Each row of a before or after table is a point. The points were changed in one or more steps. Then noise was added and the rows were shuffled. The steps act on how far a point lies along the listed directions, d1 being the first. What was done? A step turns or swaps two directions, mirrors them in a line or flattens them onto one, adds a multiple of one to another, or multiplies one. Angles are multiples of 10 degrees, from the lower direction toward the higher: turns from -170 to 170, lines from 10 to 170 but not 90. Use the fewest steps. Two steps may share a direction if one is a turn and the other turns, adds or multiplies; they go together, in the order done. Otherwise the lowest direction goes first.
(in the rows, 128 means zero)

Directions:
(1): 89,111,142
(2): 146,120,169
(3): 115,169,142
Before (12 x 3)
110,115,146
114,145,135
166,125,157
174,149,121
151,129,215
111,135,158
113,124,133
117,129,168
189,141,142
101,138,142
103,141,141
139,151,135
After (12 x 3)
94,152,132
157,174,94
114,122,134
99,126,130
167,155,113
139,150,136
80,202,106
102,145,143
112,134,153
108,130,153
129,165,96
122,136,149
Steps: mirror d2 and d3 in the line at 70 degrees

Directions:
(1): 140,102,117,111,101,109,116,176,91
(2): 83,130,99,128,111,99,157,102,104
(3): 108,115,145,102,77,131,106,114,164
(4): 138,135,143,151,133,61,108,127,146
(5): 131,166,172,115,110,122,170,147,123
(6): 114,186,102,136,115,137,93,147,127
Before (13 x 9)
142,125,142,119,135,79,123,135,117
125,147,76,166,152,115,132,128,102
131,104,110,116,146,81,122,144,94
117,89,109,122,114,128,166,133,104
110,137,103,109,111,157,74,155,132
111,166,105,139,158,152,151,94,112
108,135,78,119,110,113,76,143,113
126,132,138,116,100,118,140,162,98
116,135,143,137,136,87,169,113,102
140,104,147,157,153,70,116,126,155
139,113,153,119,121,116,91,113,160
103,114,91,115,123,136,150,132,94
112,149,126,140,127,105,133,129,127
After (13 x 9)
124,107,141,90,102,75,99,157,120
93,111,105,98,97,145,153,139,102
98,140,109,141,126,93,126,113,128
125,105,99,126,115,122,116,154,85
166,138,169,144,166,108,118,138,131
67,174,82,111,77,70,144,141,77
162,114,182,154,146,68,102,138,182
129,99,132,137,129,101,112,104,139
71,153,103,119,114,153,142,63,143
67,144,102,124,54,97,130,108,143
77,172,94,108,108,130,141,155,78
143,88,125,114,107,152,149,158,117
152,111,144,120,130,76,96,140,130
Steps: multiply d1 by 1.3; add 1.5 times d6 to d2; turn d3 and d5 by 160 degrees; multiply d5 by 0.7; multiply d4 by 1.3

Directions:
(1): 112,110,118,174,138,97,162,139,147,147,146,82,151,155
(2): 157,161,99,87,94,125,157,156,152,149,132,118,108,154
(3): 116,119,126,130,133,83,151,108,165,94,118,180,106,148
Before (14 x 14)
121,110,150,145,138,118,107,112,115,121,119,157,125,115
137,122,145,103,138,140,98,104,113,113,118,181,116,93
141,152,105,109,93,128,156,161,147,152,128,100,130,151
121,139,135,114,124,116,138,127,148,122,133,129,122,136
116,121,134,150,138,131,133,120,132,133,129,119,151,127
130,134,105,127,109,115,148,133,147,133,136,110,127,142
143,138,112,116,111,123,133,136,149,127,128,125,124,130
105,124,121,139,141,136,122,125,123,128,130,118,150,118
145,151,123,103,102,158,106,137,121,149,133,123,125,118
132,147,100,127,116,131,152,159,139,152,151,85,135,152
153,138,117,128,113,130,153,137,133,166,136,107,128,151
141,149,124,92,115,166,114,148,111,151,115,114,125,118
124,134,131,141,133,98,144,114,140,117,117,126,103,144
108,108,151,139,135,103,127,95,129,91,125,159,122,143
After (14 x 14)
102,126,115,147,139,124,135,133,137,134,138,106,151,135
136,124,145,118,123,131,104,118,115,120,115,172,105,111
156,159,133,79,101,179,73,125,103,132,122,158,108,93
169,156,157,24,116,186,53,93,89,88,91,250,74,59
119,118,149,124,124,103,129,99,130,94,125,159,114,148
138,132,117,127,119,125,127,127,143,126,127,126,128,121
118,135,137,116,125,116,136,127,149,121,132,125,129,136
133,115,119,169,128,112,164,137,135,169,144,82,146,157
118,129,127,161,138,84,156,115,148,122,122,114,113,152
115,118,106,162,124,98,160,132,153,139,143,86,146,151
112,118,123,166,136,115,156,132,144,145,139,95,160,146
122,132,113,147,117,114,163,153,149,149,135,81,153,154
107,118,103,188,139,103,177,162,150,164,167,44,164,169
150,156,138,68,114,189,83,132,92,134,96,152,110,91
Steps: multiply d1 by 3; multiply d2 by 0.4
